Each point is reached from the start by the listed moves, each made once or not at all, plus a little noise. Is the number of moves made odd or even? Then give how often each move was made.
In the rows, zero is written as 128.

Moves:
(1): [167 159  97 127]
(2): [ 95 169 138 106]
(3): [145 124 190 109]
Start: [134 160 117 155]
Points:
[177 192  89 161] -> odd (1, 0, 0)
[118 195 183 115] -> even (0, 1, 1)
[158 157 178 138] -> odd (0, 0, 1)

Moves:
(1): [160 144 132 126 130 106 120 115 149 151 122 140 152 130]
(2): [125 144  90 143 126 124 144 133 129 114 116 135 129 135]
(3): [108 157 143 117 133 141 115  99 134 123 136 140 136 132]
(4): [130 127 134 160 121 115 146 111 120 108 138 131 122 151]
(5): [123 133 109 145 146 130 136  84 110 118 145 141 138 119]
(6): [143 123 135 115 142 152 161 113 136 123 131 127 129 120]
(7): [118 120 133 123 121 108 154 123 125 138 120 127 124 134]
(8): [ 99 161 138 151 138 108 137 144 132 125 148 116 135  85]
(9): [111 112 139 131 121 115 113 130 164 139 113 143 140 116]
(10): [127 140 117 133 118 130 118 123 136 135 153 123 122 120]
(11): [145 117 148 130 128 108 122 124 129 132 150 181 106 141]
Start: [138 119 127 115 139 129 117 113 105 139 117 113 104  91]
Points:
[141 151 128 141 165 108 168 118 119 120 149 164  89  60] -> even (0, 1, 0, 0, 0, 1, 0, 1, 0, 0, 1)
[152 125 127 166 145  82 118  42 136 147 123 156 144  94] -> even (1, 0, 0, 1, 1, 0, 0, 0, 1, 0, 0)
[164 182 103 171 148  87 122   7 116 124 180 210 107 119] -> odd (1, 1, 1, 1, 1, 0, 0, 0, 0, 1, 1)
[120 114 131 157 115 104 111  93 142 137 134 126 102  93] -> odd (0, 0, 0, 1, 0, 0, 0, 0, 1, 1, 0)
[169 138 117 162 150  96 136  37  98 131 139 139 132 103] -> odd (1, 0, 0, 1, 1, 0, 0, 0, 0, 0, 0)
